Rows are points. The last column is the point's height on a tilted bowl or saddle (a function of degree 2), plus a little noise. Count its main directions that bend up, bend down and stay straight.
In the rows, zero is written as 128.

Points (17 x 4)
[[ 82 128  93 100]
 [126  69  91 137]
 [183 172 129 125]
 [203  68  89 218]
 [122  89 137  93]
 [108 121 148  86]
 [137 154 190 111]
 [135 104 119  99]
 [157  97 139 104]
 [123 177 109 148]
 [109 140 108 106]
 [169 175 147 131]
 [ 90 146 110 115]
 [141  33 119 195]
 [ 86  94 134  79]
 [161 148  59 124]
 [190 136 163 100]]
Directions: 1 up, 0 down, 2 straight

Points (18 x 4)
[[128  87 146 122]
 [186  78 134 141]
 [147 128  58 165]
 [145 176  96 146]
 [120 126 130 110]
 [141 124  97 114]
 [124 128  88 125]
 [128 165 114 126]
 [194  80  54 211]
 [127 127 172 137]
 [133 131  66 151]
 [ 74 152  81 182]
 [ 70 110  49 223]
 [167 120 170 137]
 [104 111 158 134]
 [145 109  88 124]
 [127 139  63 160]
 [ 82  91  95 153]]
Directions: 3 up, 0 down, 0 straight

Points (27 x 5)
[[144 168 127 168 131]
 [ 60 151 159 120  90]
 [ 75 135  45  94  86]
 [132  91 128 112 125]
 [121 171 116 113 119]
 [112 141 106  69  70]
 [ 99 147  91 130 120]
 [131 121 162 101 118]
 [178 183 123  96  87]
 [167  83  90 103  86]
 [113  77 121 199  79]
 [106  86  99  89 109]
 [171 132 166 197 102]
 [147 150 150  93 101]
 [101 112  58 101 112]
 [134  41 228  74  82]
 [143 118 123 110 120]
 [ 89 100 123 141 130]
 [ 83  96 141  89 104]
 [175 159 142 156 125]
 [ 91 156  96 118 110]
 [181 139 184  87  69]
 [165 110  82 219  10]
 [137 138 100 131 128]
 [171 181  98 129 118]
 [117 132 148 125 136]
 [ 81 132  89 141 112]]
Directions: 0 up, 2 down, 2 straight

Points (46 x 7)
[[140 218 142 111  77 157 187]
 [ 66  77 121 165 114 149 167]
 [110 179  56 137 157 155 158]
 [133  72 129  83 155 104 158]
 [ 80 172 181 202 127 118 185]
 [142 191 149 154 155  81 159]
 [173  69 154 104 180 124 152]
 [124 136  89 179  38 125 197]
 [133 170 125 146 133 166 141]
 [171 115 118 121 215 113 151]
 [118  44  64 119 139 130 174]
 [ 93 186 103 142 146 169 155]
 [ 87 166 113 104 126 101 144]
 [ 73 193 137 245 186 107 235]
 [128 128 149 213 147 123 168]
 [119 103 146 100 127 115 141]
 [ 99 117 107 162 124 152 144]
 [176  72  91  95 152 104 161]
 [ 77 182 156 162 203 193 170]
 [137  52 146  89  99 126 174]
 [105 171 125 135 173 162 142]
 [143  97 169 101  80 115 161]
 [154 139 111 139 178 162 130]
 [ 92 102 127 217 123 150 177]
 [114 134 129 115 113 160 139]
 [136 191 109  80 187  84 166]
 [151 156 138 103  59 179 179]
 [119 116 206 119 108 125 154]
 [142  86 153 127 180 108 148]
 [166 120  88  73  88  74 163]
 [119 162 127 115 115 121 138]
 [151  87 189 104 110 136 154]
 [109 125 117 134 112  87 139]
 [176  71 136 128 134 116 152]
 [133 121 147  95 187 176 134]
 [ 67 149 125 118 121  64 148]
 [185 108  89 129 122  91 154]
 [ 90  89 141 153 150 149 145]
 [106  88 159 195  97 140 175]
 [ 88  83 107 144 135 153 149]
 [ 99 104  70  81  95 125 166]
 [169 125 124 119 101 100 146]
 [132 142 117  78  78 179 173]
 [ 57 109 161 103 140 175 161]
 [104 178 168  93 121  99 153]
 [ 89 106 194 115 119 129 155]]
Directions: 5 up, 0 down, 1 straight

Points (45 x 7)
[[186 149 104 142 130 126 163]
 [157 174 113 159  95 129 158]
 [ 85 128 148 188  98 133 141]
 [ 74  75 119  86 102 140 177]
 [100 186  63 109 182 143 163]
 [ 80  97 109 171 147  78 164]
 [173  61 123 116 139 140 171]
 [ 89  73  94  86 166 182 155]
 [163 163 102 189 187 121 179]
 [163 150 105 143  90  77 150]
 [105 182 170  68 106  93 177]
 [ 59 147 179 171 176 103 161]
 [139 118 119 127 166 122 151]
 [142 142 102  90 138  44 190]
 [ 78  99  94  48 183  70 161]
 [121  84 122 182 126 137 156]
 [104 129  98 130 166  85 166]
 [121  78 107  52 180 169 132]
 [160 110  72 136  99 142 172]
 [201 130 127 144 130 174 151]
 [188  95 158 152 203 126 150]
 [101 178 124 160  91 122 155]
 [142 153 109 145 117 108 159]
 [117 129 149 173  80 151 138]
 [104 119 132 141  91 114 143]
 [157 112 190 119 104 157 163]
 [119 101 121 111  90 130 154]
 [137 134  50  90 177 164 159]
 [147 139  64 131 137 109 186]
 [149 132 104  62 140  81 170]
 [ 85 119 185 103  72  68 160]
 [190 113 133 111 140 100 158]
 [ 60  70 166 158 124 127 174]
 [ 65 207  81 151  84 115 186]
 [171 151  66 100 140 140 178]
 [154 150  92 122  98 136 160]
 [116 100 113 130 145 133 156]
 [ 76  91 189 129  89 118 171]
 [147 160 133 185 140 144 159]
 [153 129  98  74 225 125 116]
 [192 139 133  99 136 162 148]
 [155 113  47 154 103 156 199]
 [155 169 150 118 186 184 135]
 [181 110 124  97  80 208 163]
 [ 78 116 110 129 151 120 152]]
Directions: 3 up, 1 down, 2 straight

Points (67 x 9)
[[108 172 141 100 135  81 126 104 123]
 [131  93  86 150  93 217 178 163 116]
 [120 109 133 111 102 109 132 126 123]
 [189 168  90 106  57  64 145 170  56]
 [141 164 138 138 144 126  74 158 149]
 [115 105 141 110 117 124 156 151 119]
 [ 98 115 166  85  90  78 205 147  83]
 [111 194 120 191  80 140 155 126 120]
 [142 165 143 208  58 110 155 103  58]
 [148 180 149  89 126 159 152 109 143]
 [ 82  81 116 138 167 182 174 149 121]
 [108 127 169 173  98  99 143 145  91]
 [144 148 169 183  95  81 193 112  76]
 [ 59 150 151 137 175  99 121 121  79]
 [103 126 131 115 192  95 137 130 143]
 [153 148  47 110 128 162 184 142 125]
 [104  98  92  96 179  55 131 153 137]
 [159 112 135  59  82 108 146 153 107]
 [ 91 138 141 117 202 151  98 136 143]
 [191 116 134 159 112 180 138  63  30]
 [132  92 123 138  35 157 143 123  89]
 [156 162 124  95 123 119  76  73 113]
 [124 146 116 171 175  91 181 172 101]
 [162 135 200 152 181 173 192  45  54]
 [153 131 112 143 116 191  91  77  96]
 [111  97 159 105 125  97 140  97 121]
 [153 100 120 182 183 122  70 186 149]
 [ 88 136 106 145 111  98  74 156 109]
 [186 174 220 118 146 110 173 112 102]
 [137 107 139 102 136 132 190 103 126]
 [106 118 142  47 152 137 127 110 147]
 [ 71 138 187  43 202 148 115 109 116]
 [151 129 163 136 144 160 103 116 136]
 [136  90 153 150 136 141  99 128 146]
 [130 175 211 129 150 148 141 123 125]
 [117 135 113 188 165  97  95 136 141]
 [121 110  81 114 222 140  89 143 178]
 [165 201 151 119  84  89 105 106 115]
 [151  81 107 124 194 159 122 127 175]
 [ 89 161 153 116  59 158 124  64  13]
 [177  23  60 167 151 147 196  83 119]
 [154 128 101 143 127 179 123  76 102]
 [219 205  69 104 170 120  81 131 127]
 [147 141 139 129 140 126 115 154 135]
 [139 152 135 111 131  87  94 205  84]
 [140 135  78  87 155 147  89 122 167]
 [132 129 103  98 128 195 181 140 134]
 [ 99 103 123 183 132  87 126 174 107]
 [174  33  84 101  95 169 131 131 144]
 [ 69 103 161 109 132 186 142  71  47]
 [192 119 154 132 122 129  94  89  86]
 [102  85  99 115 173 121  78  75 145]
 [187 110 115 113  65  91 115 111  78]
 [132 129 135  49 185 144 140 132 156]
 [ 87 125  71 126 131  67 113 177  91]
 [115  95  73 149 144  97  75 173 141]
 [140 140 105 115 152 101  94 104 147]
 [109  61 143 126 122 114 144  89 128]
 [156 220 129 117 136 103 142  77 141]
 [172 145 139 133  48 124 151 188  71]
 [201 150  61 182 181 133 135  91  95]
 [136  87 150 172 148 143 177  90 112]
 [ 90 148 145 147 130  97 118 119  98]
 [124 116  90 139 147 143  72  81 128]
 [ 63 114  91 113 110 100 160 121  86]
 [ 83 122 154 147 111 156 144 153  85]
 [170 163  89 172 221  53 135 102 140]]
Directions: 1 up, 2 down, 5 straight

Points (78 x 9)
[[105 114 151 163  93 170  95 133 149]
 [184 161 123 137 147 165 139 115 125]
 [118 143 149 106 112 122 124  86 112]
 [202  40  90 109  84  57 144 161 181]
 [ 90 105 181  83  62 207 126 178 109]
 [161  91 130 135 159 128 131  84 162]
 [148 174 129 127 109 164 194 122  99]
 [148 170 112  35 134  97 129 160 111]
 [129 149 110  74 173  53 162  61 225]
 [113 119  92 220 179 167  97  87 199]
 [153 127 109  80 156 126 134 137 143]
 [174  79 126 123 169 166  82 126 164]
 [126 136 113  74 161 110 114 108 145]
 [103 160 129 133 141 129 149  95 144]
 [138 155 153 121 139 136 135 138 106]
 [ 96  98 106 158  52 113 162 163 139]
 [122  46 101 162 144  77 107 134 135]
 [129  80 113 119 115 125 167 106 159]
 [160 139  78 137  94 115  17 122 125]
 [143 148 110 217 130 128  76  90 160]
 [120 123 161 115 104 122 163  66 134]
 [132 143 201 113  68 103 183 113  74]
 [153 130 169 123  90 174  94  97  92]
 [191 126  79 173 211 162 127 118 194]
 [122 159  84 187 106 139 120 147 137]
 [126 119 114 145 107 196 114 100 146]
 [ 68 106 192  98 143 122  97 104 160]
 [140  97  81  68 114 128 127 118 145]
 [ 80 136 167 120  77  93 154 123 129]
 [207 125  71 148 151 131 155 130 165]
 [126 149  90  66 147 129  93 149 125]
 [108 105 145 184 154  94 142 184 168]
 [131 222 163 174  35  76 141  58 141]
 [105 129  29  87 136 210 114 145 171]
 [147  85 173 134 125 179 127 104 135]
 [ 84 122  85  89 179 132 197 179 219]
 [138 121 174  73 128 106  68 146 110]
 [ 22 159  92 113 105 162 215  92 220]
 [ 62 165 123 113 177 137  69 113 166]
 [185 125 134 128 170  68  71 125 150]
 [176 118 156 115 107 168 114 117  96]
 [181  87 101 156 141 207 146 213 168]
 [164  94 122 104 185 107 137 128 174]
 [ 92 147  88 124 133 138 166 122 159]
 [ 82 139 125 114 114 175 115 124 139]
 [128 166 154 145 106 222  70 157 136]
 [215 112 156 100 205  96 133 143 183]
 [123 194 134 221 153 130 143 132 183]
 [114  98 173  56 132  99 144 145 141]
 [119  84 106 100 110 164 123  85 159]
 [136 101 143  74 112 111 151 144 130]
 [130 133 185 128 152 110 130 116 121]
 [ 87 104 210 181 167 106 163 133 189]
 [134 146 136 111 156 137 171  89 146]
 [ 91 118 137  44 169 119 135 153 164]
 [139  56 140  82  72  57 135  99 195]
 [115  84 157 138 113 160 117 115 150]
 [114 171 111 161 117  46 151 126 170]
 [118 136 100 152  43 179 174 177 109]
 [154 159 117 159 111 107 100 155 119]
 [ 96  61  95  36 113 129 175 143 196]
 [164 155 156  91  76  84 121 176  91]
 [166 156 153 160 130 136 101 168 118]
 [110  75 167 138 175 115  51 157 177]
 [174 124 146 114 145 142 107 138 119]
 [ 98 153 149 168 106 131 179  70 161]
 [135 130 145  99 107 181  69 167 115]
 [ 88 145 192 164 166 208 121 125 185]
 [140 181 180 128 123 110 104  43 101]
 [141 144 133 122 123 149 139 145 109]
 [167 167  92 124 144  88 108 154 136]
 [102  71 175 156 156 108 103 112 176]
 [176 114 157 155 139 145 126 187 133]
 [113 172  97  42 134  75  93 127 121]
 [125 124  56 121 122 152 119 140 130]
 [ 63 139 132  74  99 137 141 126 123]
 [213 138 141 149  66  94 164 109 139]
 [101 119 118  89 125 104 127  96 149]]
Directions: 5 up, 1 down, 2 straight

Points (76 x 9)
[[ 84 166  87 121 173 152  96 146  95]
 [113 111 119 111  82 148  70 101 113]
 [169 130 102 166  62 143 177 134 113]
 [136 101 160 132 135 134 177 115 116]
 [127 160 145  78 122  93 121 162  92]
 [117 146 118  68  95 102 126 129  95]
 [ 96 109 119 118 151 117 150 108 133]
 [ 91 155 193  97 132 100 143  77  85]
 [ 88 109 105 156 199  56  69 162 120]
 [120 124 112 145  96 210  64 113  83]
 [115 175  88 107 201 164  97 126  87]
 [ 67 139  96 151 127 114 167  83 125]
 [ 64 133 211 148 143 154  97 184  95]
 [127 161 135 120  70 182  24 168  94]
 [168 117 143  89 108 103 171 116 100]
 [130  92 136 139 123  97 116 106 137]
 [136 186  92  68 121  99 181  83  79]
 [ 94 123 155 111  72  95 108  96 114]
 [147 170 152 119  68  72 108 157  93]
 [150 128 105  98  98 183 123 171  85]
 [ 93 155  94 131 101 108 158 170  99]
 [115 202 144 105 104 170 186  65  74]
 [106 138  58  84 104  81 183 138  90]
 [193 142 103 106 122  93 187  89 110]
 [209 159 129 101  75 185  78 103  60]
 [144 117 149 162 117 159  85 135 107]
 [ 95 148  80  40  81  88 141 203  45]
 [124 121 149 178 145  98 157 173 115]
 [116  96 162  97 133 142  98 166 109]
 [154  77 120 165 173 186 128 161  79]
 [ 76 117 157 145 142 138 116 148 123]
 [112 110 169 113 172 162 119 111 111]
 [158 192 117 123  96 106  76 131  95]
 [185 160 149 117 149 117  70 149  88]
 [139 163  85 141 140 127 130 111 112]
 [119  94 108 108 152 138 151 169 112]
 [ 95 122 147 114 151 102 137 123 127]
 [107 130 120 110 103  48 117 107 122]
 [138 116  41  90  61 109 103 124  98]
 [174  85 179  72 104 108  74  47  50]
 [164 133 105 136 168 156  83 171  89]
 [159 151 110 167 130  86 152 119 125]
 [131 139 104  59 104 158  89  93  79]
 [187 131 104 113  84 137  93 140  98]
 [139 132 166 175 149 130  99 117 113]
 [207 132 124  69 153 187 163  58  41]
 [ 69 123 113 113 158  77 101 140 127]
 [173 110 145 102 109 147  80 170  91]
 [174 112 173 109 188 196  67 177  63]
 [160 171 168 169 194 175 174 196  80]
 [203  88 129 126  86  81  89  61  99]
 [113 202  89 169 135 159  79 142  77]
 [183 132  73 145 135 101 111 124 108]
 [126 183 134  98 167 215 123 125  80]
 [143 222 152 122 117 155 122 136  86]
 [139 153 145 200 125 103 171 154 110]
 [164 161  80 164 170 218 170 155  61]
 [169 103 130  83 103 111 155 131  98]
 [160 108 124 158 175 179 116 100  92]
 [ 95  87 119 143  94 109 138 100 140]
 [149  69 114 122  87 158 140  86  99]
 [111 103 127 165 133  96  98 106 142]
 [111 157 169 140 207 137  74 143 106]
 [148 186 148 102  87 152  62 213  83]
 [133 102 219 174 134 130 142 134  91]
 [ 78  67 104 111 193 105 192 170 123]
 [ 99 169 173 138 124 137 133 165 101]
 [188  46  89 110 138 102 109  92 101]
 [125 115  51 128 146 175  57 176  70]
 [168 137 143  95 104  91 117 109 102]
 [ 89  88 214 103 138 102 162 113  92]
 [112 108  95 195 167 189 201  96  99]
 [137 124 100 165 153  99  43 113 115]
 [133 100 100 151 110 190 126 110  96]
 [ 77 103 101 103 181 124 112 170 120]
 [ 95 174  81 118  94 124 104 107  99]]
Directions: 0 up, 5 down, 3 straight
